Each point is reached from the start by the listed moves, each made 0, 1 or 2 times, or once backwards (-1), plus a little noise. Say if it took an odd or an even number of moves. Then give how often each move was made.
(in the rows, 128 means zero)

Moves:
(1): 99  165
(2): 99  88
Start: 145  139
Points:
206  141 => even (-1, -1)
84  136 => even (1, 1)
88  57 => even (0, 2)

Moves:
(1): 132  90  100  137  148  109  125  112  120  106  115
(2): 109  127  112  94  133  105  143  160  168  95  139
(3): 180  106  155  128  116  141  121  155  117  117  162
(4): 133  136  97  128  123  159  134  114  156  154  124
(5): 88  115  140  111  146  120  154  130  133  124  143
(6): 146  152  122  103  144  106  121  144  97  151  113
(7): 134  122  129  129  104  110  128  119  122  126  142
(8): 138  136  129  126  113  89  149  139  118  123  116
Start: 138  138  134  116  107  141  121  110  109  102  114
Points:
175  98  107  84  167  157  131  131  97  119  118 => even (1, 0, 1, 1, 1, 1, -1, 0)
135  142  37  158  97  111  156  70  151  88  28 => even (1, 0, -1, 1, -1, -1, -1, 2)
49  201  19  7  142  77  204  145  220  118  82 => even (0, 2, -1, 2, 1, 1, 0, 1)

Moves:
(1): 115  113  128  150  133  112  116  137  127  130  123  133  126  125  125
(2): 120  129  131  122  125  134  122  120  141  123  124  122  123  136  122
(3): 132  127  139  130  128  131  150  135  124  136  130  122  139  129  116
(4): 130  133  142  137  126  126  131  115  135  115  133  122  114  118  123
(5): 114  145  134  131  126  122  126  100  111  133  150  143  138  129  128
(6): 121  123  132  134  130  117  116  126  133  131  126  125  133  131  142
(7): 140  116  159  106  133  130  151  115  100  132  179  138  118  141  130
(8): 127  140  132  126  111  159  127  135  148  123  118  143  125  142  132
(9): 130  126  135  114  127  124  137  124  124  121  136  135  128  118  129
(10): 128  124  126  129  145  128  146  127  131  125  125  145  134  151  131
(11): 106  120  120  137  118  140  116  153  126  99  123  110  149  120  121
(12): 126  121  143  132  158  131  124  127  118  147  122  147  124  133  133
(13): 129  112  127  137  132  147  144  119  136  134  134  130  134  127  125
(14): 129  128  125  127  117  114  111  120  120  125  108  113  141  126  129
Start: 107  121  125  118  120  132  135  135  141  128  151  117  131  119  132
Points:
104  82  138  115  182  171  220  194  131  74  160  114  154  121  100 => odd (-1, 0, 1, 1, -1, -1, 0, -1, 1, 2, 2, 1, 0, -1)
118  42  211  110  186  129  201  100  70  185  208  126  144  87  87 => odd (1, 1, 2, 0, 0, -1, 1, -1, 2, -1, 0, 2, 2, 1)
7  140  91  156  113  204  12  162  183  96  13  132  203  182  143 => even (0, 2, -1, -1, 1, 0, -1, 2, -1, 1, 2, 2, 0, 2)
